Each row is a point. A path goes straight from each point to the next, and from the last back to the first. The post is the endless flat space through its rows: a point in 2 columns, a line in 3, a plane in 4, and so on, so that a path can go around it. Count how often the path circles the post. Going back the other way cancels.

Post (1 x 2):
| +1.62 | +0.75 |
Path (17 x 2):
| +2.78 | -1.44 |
| +2.04 | -1.65 |
| +2.81 | +1.18 |
| +1.78 | +1.81 |
| -0.24 | +1.35 |
| +0.76 | -2.58 |
| +2.80 | -0.43 |
| +4.79 | +0.92 |
| +1.68 | -1.49 |
| -1.28 | -0.61 |
| +0.09 | +2.37 |
| +3.74 | +1.88 |
| +3.54 | -1.18 |
| +0.86 | -2.08 |
| -0.72 | -0.57 |
| +2.21 | -0.50 |
| +2.96 | +0.63 |
Times around: 0

Post (2 x 3):
| -2.98 | -0.80 | +0.25 |
| +0.80 | +1.30 | -1.12 |
Path (32 x 3):
| -2.63 | -1.06 | +1.56 |
| -2.65 | +1.48 | +0.45 |
| -3.61 | +0.18 | -0.88 |
| -3.68 | -1.80 | -1.05 |
| +0.26 | -2.08 | -1.17 |
| -1.15 | -0.92 | +1.40 |
| +0.70 | +2.71 | +0.63 |
| -1.06 | +4.25 | -0.87 |
| -3.94 | +0.77 | +0.45 |
| -1.67 | +1.58 | -0.06 |
| -3.10 | -0.02 | -1.30 |
| +0.62 | -0.04 | -2.92 |
| +4.00 | +0.19 | -4.09 |
| -1.47 | -3.23 | -0.21 |
| +0.04 | -0.39 | +1.21 |
| -0.55 | -1.11 | +0.62 |
| +1.81 | -0.91 | -1.04 |
| -0.27 | -0.24 | +2.47 |
| +1.24 | +3.66 | -0.53 |
| -5.93 | +1.77 | -0.21 |
| -2.31 | +3.95 | -2.08 |
| -4.56 | -0.56 | +1.23 |
| +0.01 | -0.51 | +1.78 |
| +1.69 | +0.62 | +0.04 |
| -1.15 | +1.89 | +0.07 |
| -2.25 | +2.71 | -1.12 |
| +0.17 | +1.39 | -2.23 |
| -2.77 | -3.45 | -1.37 |
| -1.22 | +0.76 | -2.32 |
| -2.04 | +1.48 | -2.80 |
| -1.64 | -1.55 | -1.25 |
| +0.51 | -3.12 | +0.81 |
Times around: 3

Post (3 x 4):
| -1.18 | -0.63 | -1.40 | -1.45 |
| +0.24 | +0.18 | +2.25 | +0.85 |
| -0.98 | +1.18 | -1.13 | +0.15 |
Path (33 x 4):
| -0.31 | -1.36 | +0.28 | +1.33 |
| +0.94 | -3.63 | +1.48 | -1.57 |
| +0.57 | -1.31 | +2.07 | -1.63 |
| -2.45 | +0.19 | -0.64 | -5.19 |
| -2.48 | -0.21 | +2.44 | -2.16 |
| -0.86 | -4.62 | +2.31 | -0.80 |
| -1.24 | -1.10 | -2.98 | -0.57 |
| +1.71 | +0.02 | -0.77 | +2.35 |
| +0.20 | -1.82 | +1.18 | -2.94 |
| -2.71 | -0.40 | -0.91 | -4.94 |
| -2.79 | +2.40 | +0.23 | -0.38 |
| +0.37 | +0.92 | +2.74 | +3.01 |
| -1.10 | +1.74 | +0.08 | +1.11 |
| -2.80 | +0.97 | -1.43 | -3.06 |
| +0.91 | +1.99 | +1.61 | -0.57 |
| +1.42 | -0.13 | +2.18 | +1.09 |
| +0.93 | +3.85 | +0.50 | +5.43 |
| -2.45 | +2.05 | -4.71 | +0.56 |
| -2.54 | +1.32 | -0.98 | -0.73 |
| -1.85 | +2.47 | -0.04 | -2.21 |
| +0.47 | +1.29 | -0.75 | -0.62 |
| +0.25 | -2.51 | -1.79 | -1.86 |
| -0.20 | -1.43 | -0.62 | +2.22 |
| -1.25 | -0.09 | +0.66 | +1.31 |
| -2.29 | +0.93 | +0.20 | -1.59 |
| -1.76 | -2.78 | +2.13 | -4.72 |
| -3.68 | +2.17 | -3.37 | -1.05 |
| +0.23 | +2.34 | +2.65 | +4.08 |
| +1.46 | +0.19 | +0.54 | +2.75 |
| -0.39 | +1.20 | -1.46 | -0.36 |
| -0.42 | -2.35 | +0.94 | -3.09 |
| -2.32 | +2.58 | -1.36 | -0.50 |
| -1.09 | -2.82 | +3.12 | -0.15 |
Times around: 1

Post (7 x 8):
| -1.92 | +1.20 | +0.46 | +0.48 | +0.01 | +0.43 | -1.56 | -0.38 |
| -2.48 | +0.41 | -0.62 | +1.59 | +0.84 | -0.01 | -0.66 | +1.61 |
| +1.61 | -0.17 | +2.73 | +1.44 | +5.15 | +0.91 | +1.38 | +0.42 |
| -0.61 | +0.70 | -1.07 | +0.90 | -3.62 | -0.89 | -1.54 | +1.25 |
| -0.97 | +0.22 | -0.90 | -0.28 | +0.02 | -1.92 | -0.01 | +0.19 |
| -1.39 | -0.60 | -1.53 | -0.01 | -3.21 | +0.44 | -0.39 | +0.73 |
| +0.77 | +2.64 | +0.41 | -2.74 | +1.15 | +0.25 | +2.11 | +2.46 |
Path (25 x 8):
| -3.71 | +0.91 | -1.50 | -0.27 | +0.52 | -0.32 | +1.13 | +3.96 |
| +3.16 | -0.40 | +2.42 | +1.79 | +2.06 | -1.95 | +0.77 | +0.98 |
| -3.37 | +4.01 | +0.84 | +1.30 | -2.48 | +1.72 | -0.62 | -0.26 |
| +1.28 | -2.60 | -2.28 | +0.68 | -0.90 | -2.02 | +1.73 | -1.03 |
| -0.33 | +3.13 | -0.25 | +1.37 | +0.02 | +2.74 | +1.40 | +2.15 |
| -1.38 | +0.06 | +1.27 | +2.43 | -0.72 | +0.32 | +0.84 | +0.47 |
| -0.05 | -4.27 | +0.07 | -2.67 | -2.94 | +0.39 | +2.23 | -0.59 |
| -3.13 | +0.58 | -0.73 | -1.12 | +1.59 | +1.47 | -1.47 | +2.35 |
| -1.00 | +0.36 | +2.56 | -0.82 | -2.59 | +0.18 | +0.52 | -0.50 |
| -2.49 | +5.67 | +2.28 | +0.14 | +1.43 | +0.25 | -0.07 | +1.18 |
| -0.97 | -1.73 | -3.30 | +1.63 | +3.55 | -1.98 | +2.56 | +2.74 |
| -2.85 | +3.46 | -1.36 | +1.47 | +0.20 | +2.21 | -0.85 | +1.63 |
| -0.66 | +0.06 | +1.24 | +0.36 | +2.34 | +2.76 | +3.30 | -0.54 |
| +0.20 | -2.09 | +1.11 | +2.71 | +2.54 | -0.25 | +1.73 | +0.80 |
| +0.05 | -2.00 | -0.93 | +4.89 | -1.10 | -0.41 | -1.39 | +0.14 |
| -2.18 | +1.81 | -1.31 | +2.57 | -1.97 | +3.00 | -1.21 | +0.71 |
| -3.58 | +1.43 | +0.37 | +0.23 | +0.49 | +1.55 | +1.06 | +2.79 |
| -1.79 | +0.27 | +0.53 | -1.07 | +0.41 | -0.77 | +2.90 | +0.68 |
| +0.77 | -0.46 | +0.75 | +4.73 | -0.55 | +4.84 | +0.63 | +1.32 |
| -4.67 | +4.02 | -4.40 | +2.66 | -2.27 | -2.05 | -4.65 | +5.21 |
| -1.43 | -2.45 | +1.08 | +2.55 | +4.18 | +1.16 | -1.14 | +0.41 |
| -4.73 | -0.94 | -0.47 | +3.37 | -2.30 | +1.23 | -2.78 | +3.31 |
| -0.16 | +2.94 | +1.26 | -0.93 | +5.73 | -0.37 | -0.79 | +1.76 |
| +1.17 | +0.41 | +0.14 | +2.46 | -0.56 | -1.09 | -2.02 | -1.10 |
| +0.53 | +1.93 | +0.54 | +0.49 | -3.09 | +0.07 | +0.16 | -1.27 |
Times around: 0
